Every row gives one point. Two turns around zero, p and q, are shown by what they do to some points. Where does a point land after both, in the order given? Backwards means that the second turn is done in reverse. Each puzzle has new turns, and all numbers are rounded.

Turn p:
[-0.23 -0.30 -0.12] -> [ 0.05 -0.24  0.31]
[ 0.03 -0.26  0.32] -> [ 0.38 -0.15 -0.07]
[ 0.10  0.52 -0.02] -> [-0.23  0.43 -0.20]
[ 0.11  0.04 -0.18] -> [-0.20 -0.05 -0.06]
Turn q:
[ 0.03 -0.27  0.13] -> [ 0.27  0.05 -0.13]
[ 0.38  0.39 -0.21] -> [-0.28  0.26  0.45]
[-0.03  0.39  0.12] -> [-0.15 -0.23  0.30]
[-0.17 -0.36 -0.08] -> [ 0.10  0.05 -0.39]
[-0.20 -0.15  0.05] -> [ 0.07 -0.12 -0.21]
Where do these land?
q, then p: [-0.36 -0.33  0.40] -> [-0.24 -0.55 -0.19]
q, then p: [ 0.06  0.15 -0.12] -> [0.11 0.13 0.11]
q, then p: [ 0.08 -0.10 -0.37] -> [-0.20  0.29  0.16]
q, then p: [0.26 0.07 0.27] -> [ 0.22  0.03 -0.31]
q, then p: [-0.03  0.21 -0.18] -> [0.12 0.11 0.23]

Turn p:
[ 0.19 -0.28 -0.44 -0.18 -0.40 -0.06] -> [-0.14  0.37  0.31 -0.38 -0.27 -0.19]
[0.03 0.16 0.19 0.19 0.22 0.37] -> [ 0.16 -0.36 -0.10 -0.06  0.21  0.27]
[-0.14  0.54  0.19  0.21  0.14  0.29] -> [ 0.37 -0.23 -0.19  0.17  0.09  0.48]
[ 0.31  0.12 -0.03 -0.23 -0.04  0.01] -> [ 0.30  0.09  0.14 -0.12  0.06 -0.18]
[ 0.09 -0.01 -0.13  0.12  0.22 -0.28] -> [-0.04 -0.16  0.18  0.24 -0.14 -0.17]
[-0.30 -0.42  0.23  0.17 -0.26 -0.35] -> [-0.61  0.29 -0.06  0.24  0.13 -0.02]
[-0.18 -0.10 -0.01 -0.29  0.13  0.02] -> [-0.01  0.00 -0.30 -0.07 -0.08 -0.20]
Turn q:
[-0.19 -0.13 -0.07 -0.17  0.04 -0.04] -> [-0.21 -0.06 -0.15 -0.07 -0.11  0.05]
[ 0.05  0.25 -0.15 -0.35 -0.65  0.41] -> [-0.13  0.55  0.21  0.41 -0.51 -0.07]
[ 0.16 -0.42 -0.20 -0.05 -0.10 -0.11] -> [ 0.09 -0.34 -0.16  0.10 -0.30 -0.13]
[-0.01  0.29  0.48  0.19  0.04 -0.13] -> [ 0.16  0.09  0.28 -0.09  0.33  0.37]
[-0.33  0.12  0.10  0.30  0.13 -0.14] -> [-0.21 -0.12  0.08  0.00  0.43  0.13]
[-0.19  0.07  0.36  0.06  0.32 -0.20] -> [-0.02 -0.07 -0.02 -0.30  0.33  0.34]
[ 0.34 -0.14 -0.10  0.16  0.23  0.28] -> [ 0.37  0.04 -0.25  0.02  0.09 -0.30]
[ 0.18 -0.03 -0.40 -0.16 -0.01 -0.07] -> [-0.04 -0.08  0.02 -0.09 -0.27 -0.37]
Where do these land?
q, then p: [0.31 0.33 0.21 0.01 0.07 0.41] -> [ 0.57 -0.09  0.23  0.18  0.09  0.02]
p, then q: [-0.34 -0.40 -0.34  0.00 -0.16  0.03] -> [-0.54  0.14  0.12  0.18 -0.19  0.14]
p, then q: [0.01 0.30 0.06 0.16 0.17 0.07] -> [ 0.28 -0.04 -0.18  0.17  0.02 -0.11]
p, then q: [-0.23 -0.40  0.42  0.30  0.21 -0.08] -> [-0.41 -0.26 -0.39  0.01  0.37 -0.06]
p, then q: [ 0.34  0.26  0.26 -0.10  0.21  0.00] -> [ 0.43 -0.21 -0.08 -0.23  0.07 -0.10]
p, then q: [ 0.05 -0.05 -0.35 -0.17  0.04  0.05] -> [-0.02 -0.03  0.18  0.04 -0.32  0.14]
q, then p backwards: [ 0.31 -0.32 -0.14  0.09 -0.42 -0.34] -> [ 0.11  0.25 -0.36  0.22  0.49 -0.15]
q, then p: [-0.31  0.00 -0.18 -0.37 -0.20 -0.03] -> [-0.13  0.31 -0.27  0.02 -0.15  0.31]
p, then q backwards: [-0.15  0.29  0.06  0.08  0.10 -0.11] -> [ 0.05 -0.22  0.13  0.10 -0.21  0.13]

Turn p:
[-0.15  0.11 -0.15 -0.08 -0.48  0.09  0.10 -0.06 -0.15] -> [-0.28  0.11 -0.23  0.19  0.00  0.15 -0.35 -0.13 -0.02]
[-0.09  0.13  0.31 -0.02  0.03  0.17  0.07  0.03 -0.16] -> [-0.06  0.01 -0.16 -0.08 -0.29  0.13  0.05  0.22  0.00]
[ 0.11  0.17  0.07 -0.14  0.26  0.14  0.09 -0.28  0.07] -> [ 0.29 -0.13 -0.27 -0.01 -0.10 -0.07  0.16  0.00 -0.18]
[ 0.04  0.09  0.15 -0.09  0.08 -0.40  0.01 -0.17  0.09] -> [ 0.21 -0.22  0.08 -0.02 -0.22 -0.10 -0.01 -0.23  0.18]
[-0.16  0.08 -0.23 -0.07  0.21  0.11 -0.31  0.30  0.20] -> [0.23 0.29 0.10 0.22 0.27 0.06 0.17 0.19 0.18]
[-0.17  0.11 -0.26  0.04  0.20  0.00  0.07 -0.01 -0.41] -> [ 0.07  0.46  0.03 -0.06 -0.16  0.06  0.00 -0.15 -0.22]
[-0.21 -0.40 -0.18 -0.20 -0.22  0.15  0.22  0.37  0.20] -> [-0.22  0.22 -0.08 -0.09  0.39 -0.28 -0.33  0.27  0.22]
[ 1.16  0.07  0.59 -0.03 -0.02 -0.14  0.09 -0.17  0.10] -> [ 0.20 -1.13  0.29 -0.07 -0.25 -0.04 -0.09  0.24 -0.48]
[-0.32 -0.25 -0.11 -0.18  0.02  0.11 -0.24  0.35 -0.01] -> [ 0.02  0.37  0.06 -0.12  0.29  0.14 -0.08  0.22  0.31]
[ 0.05 -0.27 -0.04  0.18 -0.05  0.14 -0.25 -0.24 -0.13] -> [-0.15 -0.06  0.00 -0.22  0.23  0.26  0.15 -0.17 -0.13]
[-0.27  0.17 -0.15  0.61 -0.01 -0.38  0.15 -0.14  0.18] -> [-0.33  0.10  0.17  0.26 -0.18 -0.31  0.36 -0.48  0.14]
Turn q:
[ 0.09 -0.18  0.07 -0.12  0.02 -0.02 -0.13 -0.02 -0.25] -> [-0.19  0.16  0.05  0.11  0.03  0.10 -0.12 -0.18 -0.08]
[ 0.04  0.02 -0.11 -0.05  0.26  0.09  0.29 -0.18  0.10] -> [-0.14 -0.18  0.08 -0.09  0.10 -0.06  0.35 -0.04  0.11]
[ 0.18 -0.12  0.37 -0.35 -0.06 -0.50 -0.39 -0.13  0.15] -> [ 0.12  0.50 -0.41 -0.12  0.38  0.26 -0.14 -0.25 -0.08]
[-0.12  0.17  0.07  0.20  0.13  0.32 -0.04  0.36  0.07] -> [ 0.21  0.01  0.15  0.05 -0.46 -0.02  0.17  0.17 -0.10]
[-0.49 -0.07 -0.07  0.32 -0.02 -0.02  0.43 -0.05  0.19] -> [-0.07 -0.39 -0.12 -0.42 -0.25 -0.37  0.00  0.13  0.13]
[ 0.46 -0.53  0.29 -0.26 -0.44 -0.36 -0.02 -0.07  0.49] -> [ 0.00 -0.01 -0.45 -0.37  0.56  0.56 -0.22  0.02 -0.45]
[-0.16  0.21  0.07 -0.31  0.06  0.17 -0.09  0.24 -0.42] -> [ 0.16  0.15  0.31  0.26 -0.21 -0.13 -0.06 -0.41 -0.07]
[ 0.02  0.20 -0.24  0.16  0.19 -0.08  0.03  0.24 -0.37] -> [ 0.00  0.14  0.48  0.06 -0.14 -0.08 -0.09  0.06  0.28]
[-0.14  0.25 -0.41  0.09 -0.02  0.21  0.07  0.13  0.22] -> [ 0.23 -0.21  0.18  0.08 -0.01 -0.32  0.16  0.34 -0.02]
[-0.26 -0.23 -0.22  0.27  0.25  0.13  0.01 -0.25 -0.06] -> [-0.46 -0.04 -0.05  0.00 -0.15 -0.32  0.12  0.17  0.10]
[ 0.12 -0.04  0.26 -0.34 -0.43 -0.15 -0.42 -0.05 -0.18] -> [ 0.15  0.24 -0.25  0.29  0.21  0.19 -0.43 -0.29 -0.21]
[ 0.26  0.32 -0.08  0.38  0.04  0.20  0.25 -0.21  0.05] -> [ 0.01 -0.36  0.04  0.16 -0.06  0.18  0.23  0.26  0.40]
Where do these land?
q, then p: [-0.24 -0.01  0.25  0.12  0.14 -0.12 -0.05  0.00 -0.43] -> [-0.07 -0.19 -0.24  0.30  0.05  0.18  0.01 -0.27  0.25]
p, then q: [-0.09 -0.40 -0.06  0.01 -0.13 -0.23 -0.04 -0.28  0.11] -> [-0.19  0.12 -0.26 -0.07  0.27 -0.19  0.28 -0.16 -0.03]
q, then p: [ 0.61  0.65 -0.01 -0.29  0.29  0.55  0.01 -0.50 -0.29] -> [-0.62 -0.24 -0.22 -0.12 -0.08 -0.67  0.73  0.00 -0.33]
q, then p: [ 0.10 -0.12  0.00  0.06  0.20 -0.03 -0.18  0.21  0.23] -> [ 0.04  0.15 -0.04  0.16 -0.22  0.02 -0.19  0.23 -0.11]
p, then q backwards: [-0.04  0.16 -0.07  0.10 -0.09 -0.37  0.13  0.10  0.13] -> [-0.19  0.17 -0.11 -0.02  0.04  0.11  0.00 -0.02 -0.37]
q, then p: [ 0.02  0.14 -0.34  0.18  0.03 -0.01  0.01  0.13 -0.38] -> [-0.14 -0.26  0.13  0.04 -0.12  0.07  0.21  0.15  0.38]
p, then q backwards: [ 0.74  0.34  0.15 -0.18  0.11  0.18 -0.08 -0.26 -0.39] -> [ 0.14 -0.14  0.25 -0.07 -0.51  0.51  0.12  0.51  0.30]
p, then q: [-0.23 -0.05 -0.15  0.21  0.15 -0.04  0.08  0.01  0.43] -> [ 0.04 -0.05 -0.03 -0.43  0.12 -0.06  0.13  0.07  0.33]
p, then q: [-0.41 -0.11 -0.03 -0.25 -0.14 -0.19 -0.18  0.20  0.23] -> [ 0.26  0.12 -0.24 -0.10  0.09  0.00  0.39  0.33 -0.05]
p, then q: [ 0.06  0.06  0.20  0.15 -0.16 -0.03  0.10 -0.09  0.16] -> [-0.16 -0.07 -0.09 -0.19 -0.02 -0.14 -0.16  0.07 -0.11]
p, then q: [-0.16 -0.13 -0.01  0.03 -0.29  0.35 -0.14  0.19  0.15] -> [ 0.07  0.11  0.16 -0.12 -0.28 -0.30  0.26  0.18 -0.08]
q, then p: [-0.35 -0.53  0.07 -0.15 -0.10 -0.07  0.34  0.31  0.04] -> [ 0.24  0.08 -0.14 -0.37 -0.08  0.42 -0.44 -0.19  0.16]

Turn p:
[ 0.10 -0.11 -0.05  0.13  0.36 -0.22  0.06  0.15  0.24 -0.07 -0.11  0.19] -> [-0.02 -0.02  0.00  0.25  0.12  0.16 -0.27  0.31 -0.16  0.10 -0.18  0.13]
[ 0.01  0.20 -0.41 -0.06  0.21  0.33  0.13 -0.04 -0.04  0.07  0.19  0.14] -> [-0.04 -0.04 -0.09 -0.26 -0.10 -0.04 -0.05  0.28  0.28 -0.21  0.08  0.39]
[-0.09  0.18 -0.25 -0.05 -0.39 -0.29 -0.44  0.02 -0.32 -0.13  0.08  0.18] -> [-0.17  0.31 -0.17  0.09 -0.35 -0.49  0.26 -0.09 -0.28  0.01  0.10  0.05]
[ 0.52 -0.05  0.21  0.28  0.16 -0.17  0.05  0.00  0.09  0.03  0.03 -0.18] -> [ 0.45  0.18  0.18  0.14 -0.02  0.27 -0.23  0.08 -0.13 -0.10 -0.14 -0.16]
[-0.11  0.12  0.00 -0.17 -0.40 -0.29  0.03  0.07 -0.22 -0.45  0.18 -0.44] -> [ 0.16  0.22 -0.31 -0.35  0.11 -0.22  0.42 -0.21 -0.35  0.07 -0.14 -0.24]
[-0.10  0.15  0.11 -0.29  0.14 -0.20 -0.02 -0.27 -0.19 -0.06  0.02  0.37] -> [-0.25  0.06 -0.06  0.10  0.17 -0.21 -0.18 -0.27 -0.17 -0.26  0.05  0.28]
[-0.26  0.07  0.27  0.08 -0.10  0.47 -0.12 -0.42  0.59  0.39  0.27  0.00] -> [-0.02 -0.56  0.31  0.27  0.08  0.16  0.40  0.00  0.42 -0.47  0.24 -0.10]
[ 0.06 -0.13 -0.43  0.08  0.03 -0.05  0.07 -0.20 -0.04  0.15 -0.30 -0.25] -> [ 0.28 -0.11 -0.03  0.00 -0.18 -0.21 -0.09 -0.03  0.28  0.26 -0.31  0.15]
[ 0.00 -0.08  0.20  0.01  0.15  0.02  0.07  0.20 -0.30  0.18  0.16  0.16] -> [-0.24  0.10  0.26 -0.22 -0.09  0.14 -0.22 -0.04 -0.14 -0.06  0.08  0.00]
[-0.30 -0.09  0.05  0.08  0.00  0.14  0.25  0.10  0.33  0.71 -0.10 -0.19] -> [-0.07 -0.73  0.21 -0.05 -0.28  0.35  0.01 -0.06  0.22  0.10 -0.11 -0.09]
[ 0.20  0.23  0.05 -0.37 -0.03 -0.03  0.02  0.06  0.39  0.25 -0.50 -0.22] -> [ 0.36 -0.48 -0.39  0.21 -0.05  0.11 -0.25 -0.18  0.02  0.18  0.23 -0.07]
[-0.06  0.03  0.04  0.38 -0.20 -0.11  0.11  0.06 -0.31 -0.08 -0.08  0.68] -> [-0.57  0.52 -0.03  0.25 -0.25  0.16 -0.06 -0.09  0.03 -0.06 -0.14  0.11]
[ 0.22 -0.53 -0.03 -0.40  0.17  0.30  0.07  0.16  0.16 -0.46 -0.01 -0.20] -> [ 0.29  0.10  0.07 -0.21  0.63  0.09  0.04  0.19  0.05  0.49  0.27  0.12]
[-0.19  0.01  0.24  0.33 -0.09  0.09 -0.27  0.12 -0.36 -0.52  0.15 -0.23] -> [-0.16  0.46  0.06 -0.21  0.17 -0.26  0.19  0.14 -0.05 -0.05 -0.06 -0.58]
Turn q:
[-0.17 -0.11 -0.06 -0.07  0.28 -0.17  0.11 -0.20 -0.20 -0.14  0.26  0.03] -> [-0.02  0.14  0.20 -0.10  0.13 -0.07 -0.31  0.05  0.28  0.15 -0.22  0.01]
[-0.19 -0.04 -0.13 -0.02  0.19  0.38 -0.23 -0.21 -0.12 -0.02 -0.38  0.72] -> [ 0.22 -0.08  0.07  0.09 -0.16 -0.75  0.02 -0.53  0.00 -0.16 -0.17 -0.13]
[ 0.32  0.12  0.09 -0.39  0.57 -0.20  0.04 -0.24 -0.08  0.14  0.07 -0.16] -> [-0.22 -0.26  0.21 -0.48 -0.17  0.15 -0.26  0.16  0.01 -0.03 -0.45 -0.13]
[ 0.12 -0.10 -0.25 -0.17 -0.05 -0.03 -0.27  0.05 -0.10  0.23 -0.17 -0.17] -> [-0.05 -0.28 -0.17 -0.08  0.04  0.03 -0.16 -0.09 -0.23  0.13  0.13 -0.27]
[-0.15  0.00 -0.06  0.21  0.10 -0.20 -0.27 -0.15 -0.08  0.00  0.14  0.05] -> [-0.14  0.01  0.07  0.00  0.29 -0.15  0.05 -0.01  0.24  0.07 -0.02 -0.22]
[-0.07  0.73 -0.17  0.12 -0.12 -0.11 -0.28 -0.10 -0.15  0.18  0.17 -0.11] -> [-0.12 -0.31 -0.47  0.19  0.10  0.01  0.21  0.29  0.38 -0.04 -0.22 -0.31]
[-0.21 -0.08  0.07  0.22 -0.28 -0.23  0.02  0.23 -0.14 -0.22 -0.23  0.13] -> [ 0.04  0.20 -0.07  0.05 -0.07 -0.22  0.11  0.03  0.19  0.15  0.50  0.08]
[ 0.18 -0.12 -0.12 -0.48 -0.03  0.28 -0.26 -0.13  0.62 -0.26 -0.10 -0.19] -> [-0.05 -0.25 -0.15 -0.23  0.32 -0.08  0.02 -0.07 -0.67 -0.09 -0.21  0.44]
[ 0.01 -0.14  0.35  0.12 -0.10  0.44 -0.19 -0.28  0.14 -0.04  0.18 -0.27] -> [-0.37  0.21 -0.01  0.23  0.25  0.12 -0.02 -0.12 -0.24 -0.44 -0.11  0.11]
[-0.04 -0.05  0.11  0.14 -0.05 -0.19  0.30  0.23 -0.11  0.49  0.16  0.38] -> [ 0.11  0.11  0.30  0.25 -0.39  0.20  0.23 -0.10  0.18  0.34  0.00 -0.25]
[-0.16 -0.09 -0.10 -0.02 -0.14 -0.16  0.11  1.21 -0.10 -0.23 -0.05  0.18] -> [ 0.60  0.62 -0.39 -0.30 -0.28  0.05  0.29  0.08 -0.11  0.54  0.46 -0.09]
[-0.19 -0.11  0.53  0.12 -0.22 -0.04  0.29 -0.22  0.03 -0.21  0.11 -0.13] -> [-0.36  0.33  0.18  0.20 -0.05  0.10 -0.02  0.08  0.18 -0.14  0.12  0.45]
[ 0.39 -0.08 -0.06  0.28 -0.04  0.00 -0.23  0.11  0.26 -0.01  0.04 -0.29] -> [ 0.00 -0.09  0.05 -0.10  0.32  0.23  0.20  0.19 -0.30 -0.22  0.21 -0.17]
[-0.22  0.04 -0.11  0.13 -0.05  0.19  0.57 -0.28  0.12  0.17 -0.38 -0.12] -> [ 0.20 -0.32  0.08  0.22 -0.17  0.24 -0.15 -0.33  0.28 -0.23  0.13  0.41]
[ 0.39  0.04 -0.09 -0.18 -0.06  0.02  0.27 -0.02 -0.09 -0.07  0.19 -0.07] -> [ 0.14 -0.05  0.10  0.06 -0.14  0.15 -0.21  0.39 -0.18 -0.02 -0.13  0.04]
Where do these land?
q, then p: [ 0.13  0.09  0.22  0.30  0.28  0.20 -0.09  0.43 -0.35 -0.09  0.10 -0.27] -> [ 0.30 -0.02 -0.53 -0.35  0.11 -0.16  0.18  0.20  0.03 -0.14  0.21 -0.13]
p, then q: [ 0.21  0.02  0.18 -0.01 -0.27  0.43  0.17 -0.05 -0.25 -0.04 -0.03  0.24] -> [-0.02 -0.08 -0.15  0.20  0.20  0.02  0.19  0.08  0.01 -0.14 -0.50  0.27]
p, then q: [ 0.18 -0.19 -0.29  0.00 -0.01 -0.36  0.32 -0.19 -0.04 -0.30  0.23 -0.37] -> [ 0.17 -0.40  0.11 -0.26 -0.59 -0.17 -0.11  0.09 -0.08 -0.15  0.01 -0.07]
p, then q: [-0.13  0.09  0.20  0.25  0.27 -0.20 -0.25 -0.27 -0.16  0.29  0.34  0.09] -> [-0.35  0.36 -0.04 -0.16 -0.03 -0.30  0.00  0.18  0.15 -0.10  0.35  0.23]
p, then q: [ 0.02  0.14  0.21  0.11 -0.14 -0.25 -0.28  0.21  0.05 -0.08 -0.30 -0.26] -> [-0.10 -0.17 -0.14  0.05  0.19  0.33 -0.26  0.14  0.08 -0.07  0.28 -0.26]
p, then q backwards: [-0.14 -0.26  0.20 -0.49  0.04 -0.25 -0.18  0.15  0.27  0.16 -0.14 -0.24] -> [ 0.13 -0.30 -0.49 -0.16 -0.22 -0.15 -0.21 -0.07  0.25  0.26 -0.19  0.07]
p, then q: [ 0.12 -0.13 -0.33 -0.02 -0.23  0.15  0.20  0.14  0.14  0.36 -0.06  0.29] -> [ 0.15  0.05  0.09  0.54 -0.09 -0.05  0.27 -0.22 -0.22  0.07 -0.06  0.07]
q, then p: [-0.02  0.26 -0.41 -0.21 -0.10 -0.06 -0.31 -0.14 -0.36  0.09  0.16  0.31] -> [ 0.31 -0.21  0.13  0.14 -0.32 -0.13 -0.11  0.08 -0.16  0.42 -0.36 -0.16]
q, then p: [ 0.32 -0.10  0.26  0.29  0.40  0.01  0.33  0.17  0.35 -0.14 -0.12  0.34] -> [ 0.07  0.28 -0.27 -0.06  0.36  0.46 -0.06 -0.46 -0.15 -0.18  0.26 -0.06]
q, then p: [ 0.28 -0.34 -0.26  0.14  0.05  0.38  0.12 -0.11  0.14 -0.12 -0.35 -0.08] -> [ 0.13  0.59  0.26 -0.01  0.29 -0.20 -0.07 -0.04 -0.13 -0.14  0.14  0.04]
p, then q: [-0.20  0.34  0.02 -0.40 -0.18  0.41  0.17 -0.27  0.13 -0.41 -0.10 -0.25] -> [ 0.39 -0.28  0.30 -0.32  0.37  0.14 -0.24  0.07 -0.03  0.18 -0.38  0.24]
q, then p: [-0.31  0.01  0.14 -0.13 -0.02 -0.36  0.06  0.37 -0.36  0.34 -0.24  0.28] -> [ 0.25 -0.43  0.04  0.04 -0.38  0.11  0.51 -0.31  0.03 -0.13 -0.01  0.07]
q, then p backwards: [-0.21 -0.26 -0.28 -0.01 -0.12  0.16 -0.34 -0.34  0.22 -0.37  0.29 -0.21] -> [-0.10 -0.16  0.16 -0.32  0.44 -0.20  0.06 -0.26  0.08 -0.51 -0.09  0.16]
p, then q: [-0.24  0.32  0.13  0.18  0.03 -0.28  0.08 -0.10  0.23  0.29  0.22  0.13] -> [ 0.11  0.28  0.00  0.08  0.09 -0.28 -0.27 -0.08  0.04 -0.15  0.42  0.23]
